Every row gives one point. Each copy is the shape, with its points in the same order, turned, moved and blurred by noise. Is it also mirrored, or only turned?

Shape (6 x 2):
13  -62
-48  -31
11  30
32  -44
-25  16
-32  -19
Copy 1:
64  -16
30  37
-29  -31
53  -40
-13  9
17  18
Copy 1 is: mirrored
Copy 2 (6 x 2):
-67  -22
-47  44
23  -7
-46  -46
4  28
-36  26
Copy 2 is: only turned

Shape:
-66  -36  -27
-46  -40  13
29  -33  -6
14  3  48
8  -22  5
2  -28  11
3  -36  -20
-5  -31  21
-33  94  16
Copy 1, 9 rows:
-34  -31  -54
7  -12  -50
-6  39  5
50  8  17
4  16  0
10  16  -9
-23  22  -10
16  12  -18
26  -88  61
Copy 1 is: only turned
Copy 2 (9 x 3):
-11  87  33
-4  52  63
-50  -2  23
6  -28  47
-26  8  32
-25  12  41
-46  28  23
-21  13  53
83  -4  -22
Copy 2 is: only turned
Copy 3, 9 rows:
30  -26  54
5  15  62
21  54  -5
-43  57  11
1  39  9
1  41  17
32  29  8
-2  44  32
-86  -33  -24
Copy 3 is: only turned
Copy 4:
22  73  35
-5  67  -1
16  5  -27
-52  10  -37
-6  15  -16
1  19  -14
28  22  0
-14  34  -18
-89  -8  68
Copy 4 is: only turned

Shape (7 x 4):
-1  29  9  44
-39  18  -19  -5
44  22  17  -6
3  4  -24  27
14  -20  -25  32
27  5  10  72
-36  35  95  23
Copy 1:
-2  16  -28  -39
-3  40  13  12
36  -26  8  -36
-5  -1  -24  4
-19  -24  -26  8
-20  -19  -54  -48
-27  40  35  -103
Copy 1 is: mirrored
Copy 2, 7 rows:
-31  51  -22  -21
-31  -4  -43  15
-2  36  34  -9
-40  13  -12  -27
-42  1  -8  -50
-29  66  -8  -64
52  80  -57  11
Copy 2 is: only turned
Copy 3 (7 x 4):
-17  57  18  -12
37  13  6  18
-44  17  29  11
-8  36  -22  21
-19  23  -43  16
-40  61  -25  -23
2  33  58  -86
Copy 3 is: only turned
Copy 4:
16  28  52  30
7  30  -15  13
-16  -28  45  39
-12  24  36  -1
-12  15  45  -24
12  23  91  6
96  -9  32  63
Copy 4 is: only turned

Shape (9 x 6):
-37  -20  20  52  1  2
-20  -4  20  -77  -51  -3
28  -53  -13  -81  -11  -1
49  69  19  -58  -26  -24
25  -38  34  5  -18  2
-16  -6  -12  46  -38  -8
4  0  23  29  -47  14
11  -18  -2  21  -11  25
24  43  14  -33  -49  -55
Copy 1, 9 rows:
-18  -46  -7  3  12  29
6  60  -39  29  -84  17
64  41  -38  -6  -78  -32
-22  63  47  -24  -96  -1
-5  -25  -24  -25  -51  -9
-12  -47  22  40  -32  5
-36  -33  -6  17  -45  -3
-13  -16  -5  6  -28  -28
-3  33  38  -1  -97  26
Copy 1 is: mirrored
Copy 2 (9 x 6):
47  38  27  -22  -23  23
16  -40  41  86  -6  -22
-26  -27  100  53  43  -4
-32  -85  -22  34  26  3
-13  -4  60  -10  -30  5
14  47  3  -5  -6  -13
10  12  12  -8  -38  -22
20  6  45  -21  0  -14
-36  -28  -23  50  -4  6
Copy 2 is: only turned
Copy 3 (9 x 6):
-33  -17  18  -20  61  12
-38  2  -48  16  -58  24
-8  68  -33  50  -34  9
51  9  -55  -46  -62  17
-17  42  -14  -12  27  44
-39  8  28  -50  20  -1
-27  8  13  -44  9  45
-8  23  29  -12  19  27
0  17  -60  -63  -45  -2
Copy 3 is: mirrored
Copy 4:
-19  -21  -43  -71  2  11
-53  17  -49  44  -26  -47
-83  28  5  58  -8  19
21  0  12  57  -68  -37
-42  -26  -27  -3  -38  33
9  11  -50  -40  -14  29
-1  -22  -59  -8  -35  22
-10  -22  -26  -10  5  36
8  36  -11  15  -75  -28
Copy 4 is: only turned
